Each row of a before or after table is a point. One or more steps were done to the points. Then noise was added and the rows were shuffled. The steps act on columns, c1 being the first. What was done? A step turns or swaps two columns, mirrors them in a line or flattens them onto one, adds a multiple of one to another, or multiplies or shifts one. Angles are multiples of 10 degrees, from the lower column toward the higher: turns from -170 to 170, lines from 10 to 170 but not 90. Use the fewest steps. Two steps may share a column if one is a turn and the other turns, adds or multiplies; they go together, in the order done. Otherwise the lowest column goes first.

Before (14 x 2):
[[-16  -2]
 [-37  -9]
 [-16 -14]
 [ 53   8]
 [-34  27]
 [ 57   1]
 [-55  12]
 [ 21  16]
 [-21   3]
 [ 22 -60]
 [-23  -7]
 [-14  23]
 [-18 -12]
 [ -7  -4]]
After:
[[ 21 -50]
 [-23 -17]
 [ 59  31]
 [ -7  -7]
 [-22  -8]
 [-37 -29]
 [-36   8]
 [-17  -9]
 [ 50  36]
 [-12  16]
 [-18 -20]
 [-17 -22]
 [ 21  28]
 [-57 -13]]
Steps: add 0.5 times c1 to c2

Before (8 x 6):
[[  9   6  -4  -2  -7  -5]
 [-10   3   0   0  16   2]
 [  2  -7  -8  10  -8   0]
 [ -5 -14 -15 -11 -14  14]
 [-10  -7 -10  -7  -7  -6]
 [  4   8 -25  -7  -2   9]
 [ -5   2   4  12   0  -4]
 [ -6 -10   0   4  13   0]]
After, 8 rows:
[[ 12  -7  -2  50  14   5]
 [  1   0  -5  60  -2   6]
 [ -3   4  10  60  -7   0]
 [-10 -21   0  49  -8   0]
 [ 12  14  20  39 -14  -8]
 [  5   5  12  45  -6  11]
 [  0 -60  17  41  -1  -9]
 [  5  27   5  54  14   1]]
Steps: turn c1 and c6 by -150 degrees; turn c2 and c3 by -150 degrees; multiply c2 by 3; shift c4 by 50

Before, 12 rows:
[[  1 -10  20  12  -1  27   2 -15 -17  -3  19  15]
 [-53 -27 -15  22 -21   9 -28   2   3 -10 -10  14]
 [-51 -20   6  29  -9 -20 -25 -16 -11 -21 -32  26]
 [ -9   5  25 -22   2  -1 -13 -17  -1  -5  -3 -37]
 [  4 -16   0 -22  -6 -20  12 -20  -2  -9  -3 -10]
 [-43  -3   2  38 -39  -9 -22 -14   5   9 -10  17]
 [ 12  15  -7   1   5   3  -5 -20 -22 -12  17 -32]
 [-29 -14  10  34 -32  -6 -23   4  12 -33 -19   2]
 [ 13   9   0   7  23  21 -17 -13  13  -7  12  23]
 [ 17  17  -1  -5  -7  42  -8 -23 -12  -8  -5  11]
 [  1   5   5  12  -2   3  -1  11 -11  10 -22 -34]
 [  9  21  11 -26  -2  -8  -9  13 -20  -8   7 -16]]
After:
[[  4 -58  11 -12 -18  11 -33   7  13 -16  -3   4]
 [ -8  -5 -17  16   1  -1 -10  -7  13  -2 -33 -16]
 [  3  13   8   6  24   2 -19  -3  21   1 -26  14]
 [  8  -6  16  30   5 -13   8  12 -37  -4  -8   0]
 [  2   5 -10   5  -5  19  -9  13 -35  10  12 -11]
 [ 20 -39  -7   0 -40 -11 -41  14  18  -6   2   8]
 [ 13  20  17  18   0   2  14 -13 -16  -7  13 -22]
 [  3 -31  -7   9 -19   5 -41  14   2 -41  12  10]
 [  8 -52  -2   5  -2 -12 -38  34  25 -23  16 -11]
 [-14  -4   2   2  -1 -26  22  12 -12 -11   5   0]
 [  6  23  11   2  -4  14  -2  14  13 -13 -42 -12]
 [  6  17   7  -6   8 -19  -2  -4 -30  -9 -19 -22]]
Steps: mirror c1 and c2 in the line at 60 degrees; turn c4 and c7 by -50 degrees; turn c3 and c4 by 110 degrees; turn c5 and c10 by 20 degrees; turn c8 and c11 by 120 degrees; turn c6 and c11 by -50 degrees; swap c9 and c12
